Each row of a before or after table is a point. The points were changed in one or more steps. Then noise was added and the rows were shuffled. The steps act on columns, c1 being the first. Name the steps. A step turns or swaps two columns, mirrors them in a line or flattens them onto one, adds a multiple of one to another, or multiplies or shifts one. Angles are multiples of 10 degrees, from the lower column toward the higher: turns from -170 to 170, lines from 10 to 170 but not 90. Use the fewest steps. Two steps may share a column if one is a turn and the other turns, adds or multiplies; they go together, in the order done. Otherwise the lowest column goes first.

Before:
[[-1.8  4.4 -1.9]
 [ 2.6  2.3 -2.3]
 [ 3.5 -3.2 -0.7]
 [-0.1  6.0 -4.2]
 [ 1.0  2.1  1.4]
 [-1.5 -1.1 -0.5]
 [-1.2  4.4 -2.7]
 [-1.9  2.1  0.6]
 [-7.9  9.7  1.9]
 [ 5.3 -2.1  3.6]
 [ 7.9  1.7 -5.4]]
After (11 x 3):
[[ -3.4  -2.0  -6.1]
 [ -0.6  -2.6  -0.1]
 [ -3.9   6.7  -5.5]
 [ -4.4 -11.9  -1.6]
 [  0.9   4.5   0.6]
 [  1.9  -0.7   0.0]
 [ -1.6   4.6   4.0]
 [ -2.4  -3.0  -3.7]
 [ -1.9  -3.5  -3.3]
 [ -2.5  -0.5   0.5]
 [ -2.3   1.0  -3.2]]
Steps: turn c2 and c3 by -20 degrees; turn c1 and c2 by 120 degrees

Before (11 x 8):
[[ 4.2  1.9  4.4 -3.3  5.3  2.0  2.1  4.6]
 [ 0.2  1.6  7.9  5.1 -4.6  5.6 -2.3 -4.1]
 [ 0.7  0.8 -0.8 -2.2  2.4  0.8  1.5  4.6]
 [ 5.5 -1.7  2.1 -3.7  4.5  0.0  1.7  3.9]
 [-2.6  5.8  6.1  1.9 -4.9 -1.8 -5.2 -5.6]
 [ 2.4 -0.9 -2.7 -1.0  3.8  1.7  3.3 -4.6]
 [-7.6 -5.4  0.9 -5.0 -1.7 -5.6 -2.9 -6.5]
 [-8.3  2.0  8.5  3.3 -1.2 -5.5 -1.6  0.7]
 [-2.8 -1.2  0.8 -0.8  1.3 -1.6 -3.5  3.0]
 [ 0.5 -2.0 -2.1 -4.9 -3.9  1.0  4.3 -4.5]
 [ 1.1  0.9 -0.1 -5.5  2.3  7.1  2.7 -3.0]]
After:
[[-7.3 -5.4  3.0  4.9 -2.0 -4.3  3.9 -6.3]
 [ 5.4 -2.1 -0.4 -0.1 -5.8  1.9  1.7  4.2]
 [-2.5  5.8  7.6  1.6  4.8  0.8  3.0 -5.6]
 [ 1.3  1.0 -2.4  2.7 -5.3  5.6 -4.4 -3.0]
 [ 0.8  0.8 -1.8  0.4 -3.2  0.6 -0.7  4.7]
 [ 2.6 -0.9 -4.2 -1.9 -3.5  0.6 -1.8 -4.6]
 [ 0.5 -2.0 -4.8  6.2 -0.3  1.0 -0.7 -4.4]
 [ 0.0  2.0  5.8 -0.9  6.8  8.0 -0.6 -3.8]
 [-2.8 -1.2  3.6 -0.1 -1.5 -1.7  0.4  3.1]
 [-8.1  2.2  5.6 -1.9  3.1  1.5  8.4  0.8]
 [ 4.2  1.9  0.3 -0.8 -6.1  5.1  1.7  4.7]]
Steps: turn c3 and c7 by 60 degrees; turn c6 and c7 by -50 degrees; turn c4 and c5 by 140 degrees

Before (10 x 14):
[[-0.9 -3.8 -2.9 -4.7 -1.0  1.9  5.5  0.7  5.6 -3.6 -3.7  3.6  2.3  7.8]
 [ 1.3  3.1  4.8  5.2  0.2 -2.4  7.5  2.5 -2.5  5.4 -0.6  3.2  5.7  6.9]
 [-5.6  3.1 -6.8  1.7 -3.1 -6.8  5.9  3.6 -4.8 -0.9 -4.2  3.5  5.6  3.6]
 [-2.0  0.0 -0.5  6.6 -1.5  4.7 -3.1  3.9  2.8 -3.9  5.3 -7.1  2.6  0.2]
 [ 5.2  5.2 -4.0  1.0 -1.2  1.3 -4.1 -4.8  1.4 -1.9 -2.9 -1.4 -3.4  3.3]
 [ 1.9 -3.1 -2.0 -0.7 -3.9  3.8 -1.6 -0.5 -4.8  4.5  1.7 -2.7  1.7  4.5]
 [ 0.9  6.0 -4.6 -1.8 -1.4 -3.1 -0.1  1.9  6.1 -5.1  0.3 -7.7 -3.0  5.8]
 [-4.7 -1.3  0.2  2.4 -3.8  3.9 -1.4  1.1  1.9 -0.4  6.2 -5.4 -3.4 -0.6]
 [-0.5 -1.9 -6.9 -1.3 -3.4 -1.2  6.2 -6.1 -1.7 -3.2 -0.2  2.5  6.3  3.2]
 [ 3.7 -2.7 -0.6 -4.4 -4.6  2.2  0.0 -1.4 -2.2 -2.3 -2.9 -5.6 -2.8 -2.1]]
After, 10 rows:
[[ 6.1 -2.0 -4.6  1.1 -4.8 -1.4  4.3 -3.9  1.5 -0.4 -4.4 -1.4  0.1 -1.9]
 [-6.1 -3.8 -6.4  1.9 -2.5  7.1 -4.7  2.5 -4.8  3.6  1.5  3.3  6.8 -4.1]
 [ 4.0 -4.3  1.6 -4.6  3.6 -2.3  1.1 -0.6 -2.2  2.2 -4.4 -5.5  0.5 -1.4]
 [-4.7 -3.7  0.6  2.3  2.0 -3.8  1.4  0.5  1.9 -0.2  1.5 -5.5 -7.1 -0.1]
 [-1.2 -0.2 -8.2 -4.9  3.8 -2.0 -3.2  0.5  5.6  6.0 -0.4  3.6  4.2  1.3]
 [ 0.4 -3.0 -6.2 -1.2  2.4  1.2 -3.8 -6.2 -1.6  5.9  4.5  2.6  4.4 -4.4]
 [ 0.6 -0.4 -3.6  5.3 -3.2  2.5 -9.4  2.9 -2.5 -0.8  3.7  3.3  4.1  7.7]
 [ 0.3 -2.5 -7.2 -1.7 -5.6  3.1  2.8  1.9  6.0  4.3 -2.0 -7.6 -2.2 -1.1]
 [-2.8 -1.3 -0.5  6.9 -0.2 -4.5  4.6  3.5  3.0  1.7  5.4 -7.0 -2.2 -0.3]
 [ 2.3 -3.2 -5.0 -0.7  3.6 -3.8 -0.9 -0.2 -4.9 -4.7  2.2 -2.8 -0.3  0.4]]
Steps: turn c1 and c8 by 10 degrees; turn c2 and c5 by -100 degrees; turn c3 and c14 by 60 degrees; multiply c6 by -1; turn c7 and c10 by 150 degrees; turn c11 and c13 by -50 degrees

Before, 14 rows:
[[ 3.8  6.2  3.3  5.0 -0.1  7.7  4.4  0.5 -1.0  2.2  3.0 -4.3 -1.7 -5.3
   1.1 -5.7 -1.7 -3.8 -1.8 -5.0 -0.4 -2.7  1.5 -1.3]
 [-4.6 -7.4  5.5 -2.9 -2.0 -2.7 -2.8 -3.8  2.0  8.5  3.0 -2.9  4.2 -1.0
   3.1  2.2  3.0  1.4  1.5 -0.8 -3.7 -3.8  0.7 -6.0]
 [-8.4 -7.0  1.6  4.4  2.2 -5.6 -2.4  0.7  4.1  1.6  8.3  1.4  2.7 -0.5
   3.0 -0.5  4.1  5.0  5.6 -2.7 -1.1  0.4 -1.3 -7.8]
 [ 2.8  5.8  0.6  4.1 -3.3  5.9  0.5  5.8  5.3  3.3 -1.6  1.2 -1.3 -1.9
   3.2 -1.7 -2.4 -5.7  2.4 -3.8 -2.4 -7.3  4.6  3.1]
 [ 2.0 -3.7 -0.1  7.0  8.3 -0.5 -0.7  2.9  1.2 -1.6 -2.1  2.1 -1.8 -1.1
  -0.9  3.5 -4.1 -0.9 -0.8  2.5 -2.1 -0.9  5.1 -4.0]
 [-3.3 -9.4  3.5 -1.6  4.8 -5.7  3.6  0.9  6.4  0.0  5.3 -2.0  2.9 -2.9
  -0.8  6.4  2.8  1.7  4.8 -2.4  0.1 -3.7 -2.4 -1.9]
 [ 0.0  6.6 -1.3  3.6 -2.3  5.2  4.7 -2.3  0.4  3.8  0.3 -2.0 -0.2  0.1
   0.6  0.5 -4.1 -0.5  3.4 -4.1  6.0 -0.5  5.9  0.6]
 [ 4.4 -3.1  2.8  3.8  4.4  4.6 -1.3  0.0  2.6 -1.8 -2.4  5.5 -2.8  0.4
   2.4  4.7  6.6 -1.9 -0.3 -3.6 -1.0  1.2  3.3 -3.1]
 [-7.4 -9.4  5.0 -3.2 -1.2 -8.3  1.8  2.5  1.4  0.9  3.9  2.4 -2.4 -1.0
  -1.6 -0.6  3.5 -1.1  1.4 -1.2 -0.8  0.5  1.3 -3.7]
 [ 8.8  0.7  0.8  2.4 -2.5  3.7  3.1  4.7 -0.2  5.9  2.2  0.8  0.3 -2.5
   4.1 -1.8 -6.8 -1.5  0.1 -9.5  3.3 -2.9  4.6  1.0]
 [-3.4 -8.1  3.3 -2.5  2.5 -4.9 -2.3 -6.5  0.9 -1.4  5.2  1.8  1.6 -0.5
   3.4 -4.1  2.6  4.2  6.9  2.1 -1.1 -2.0 -1.8 -1.7]
 [ 4.9  8.6  7.1  1.8 -0.5  4.9  2.9  4.0  2.6  5.6  3.5  0.6  0.9 -2.8
   7.3  0.2 -3.6 -2.2 -0.2  0.0  5.4 -2.2  4.6  0.0]
 [ 1.3 -0.8  2.0  5.3  5.9  6.0  0.9  4.0  0.7  3.6  0.1  2.2 -8.3  0.1
   1.9  4.6 -2.2  3.4 -0.2 -1.5 -1.7  0.1  1.0  3.4]
 [-2.1 -3.4  1.6 -3.5  4.2 -7.1 -0.8  2.2 -1.3  3.8  3.4 -1.4  3.7  1.8
  -3.5 -4.0  7.3  3.2  7.5 -0.9 -3.5  0.8 -1.3 -4.8]]
After (14 x 24):
[[  8.8   0.9   0.8   1.9   4.8   3.6   3.5   4.9  -0.6   5.6   2.4   0.3
    0.5  -2.0   4.3  -2.0  -4.3 -10.2  -4.6  -8.4   2.7  -3.1   1.0   1.1]
 [ -4.7   5.9   5.2  -2.7  -1.4  -2.6  -3.1  -2.7   1.9   9.1   2.9  -2.7
    4.4   3.5   4.1   1.8   6.1   0.5  -0.3  -2.5  -3.3  -3.7   2.5  -6.5]
 [ -3.0   8.9   4.4  -1.9   4.5  -5.8   3.4   0.8   6.6  -0.6   4.6  -2.0
    2.7   3.6  -0.6   6.0   6.3  -0.7   3.2   2.0   0.3  -3.7   4.4  -1.2]
 [ -7.8   5.8   1.7   4.2   3.4  -5.3  -1.4   1.1   3.1   1.6   9.3   1.4
    2.6   3.9   3.5  -0.7   6.7   2.2   2.3   0.1  -0.8   0.3   5.7  -8.1]
 [  1.1   0.3   1.8   5.1   5.1   5.9   1.0   3.7   0.0   3.0   0.3   2.5
   -8.3  -0.5   1.9   4.8   1.2   1.5  -1.0   4.7  -1.4  -0.1  -0.6   3.3]
 [ -8.3   7.1   4.9  -2.9   0.5  -8.9   1.2   3.2   1.5   1.2   4.2   2.2
   -1.5   5.6  -2.1  -0.3   6.6  -2.8  -1.5  -1.7  -0.3   1.2   1.8  -4.3]
 [  4.6  -4.9   7.1   1.6   0.1   4.8   2.2   4.5   2.4   5.6   3.7   0.5
    0.8  -8.0   7.3   0.0   0.3  -1.7  -4.5  -0.3   5.2  -1.9   0.7   0.1]
 [ -3.6   6.2   3.7  -2.4   0.4  -5.0  -2.6  -6.1   1.6  -1.9   4.8   2.1
    1.8   4.7   3.6  -4.2   5.7   6.4   3.5   2.6  -0.9  -2.1   6.3  -2.2]
 [  4.3   1.5   3.6   3.5   4.8   4.2  -1.3  -0.6   3.0  -2.2  -2.4   5.4
   -2.9   2.1   2.4   5.0  10.4  -5.9  -3.9   1.4  -0.7   1.3  -0.1  -2.4]
 [  2.3   3.5   0.3   7.3   2.9  -0.1  -0.8   2.4   1.3  -1.4  -2.8   2.1
   -1.3   2.1  -0.9   3.5  -1.0   1.2  -5.2   8.2  -1.8  -0.8   0.3  -3.7]
 [ -1.5   1.6   2.2  -3.0   3.8  -6.5  -1.1   2.5  -1.2   4.2   4.2  -0.7
    3.5   3.2  -3.8  -4.6  10.9   2.3   2.6   2.5  -3.9   1.1   8.1  -4.9]
 [  0.0  -5.2  -1.4   4.4   1.0   5.5   4.8  -3.0   0.0   3.8   0.2  -1.8
   -0.6  -4.6   0.0   0.4  -1.2  -4.6  -5.4  -4.4   6.1  -0.5   4.6   0.6]
 [  2.8  -3.3   0.4   3.5   0.5   5.2   0.5   6.2   5.7   3.7  -0.7   0.7
   -1.6  -5.3   2.9  -2.3   0.8  -9.6  -4.0  -5.6  -3.1  -7.3   3.1   2.9]
 [  4.2  -1.8   3.6   4.5   4.2   7.1   3.8   1.0  -1.0   1.9   2.8  -4.7
   -1.7  -8.2   1.0  -5.7   0.8  -8.8  -1.4  -4.1  -0.7  -2.8  -1.3  -1.4]]
Steps: mirror c2 and c14 in the line at 110 degrees; add 1 times c20 to c18; turn c5 and c20 by 50 degrees; shift c17 by 3.0; turn c19 and c23 by 80 degrees
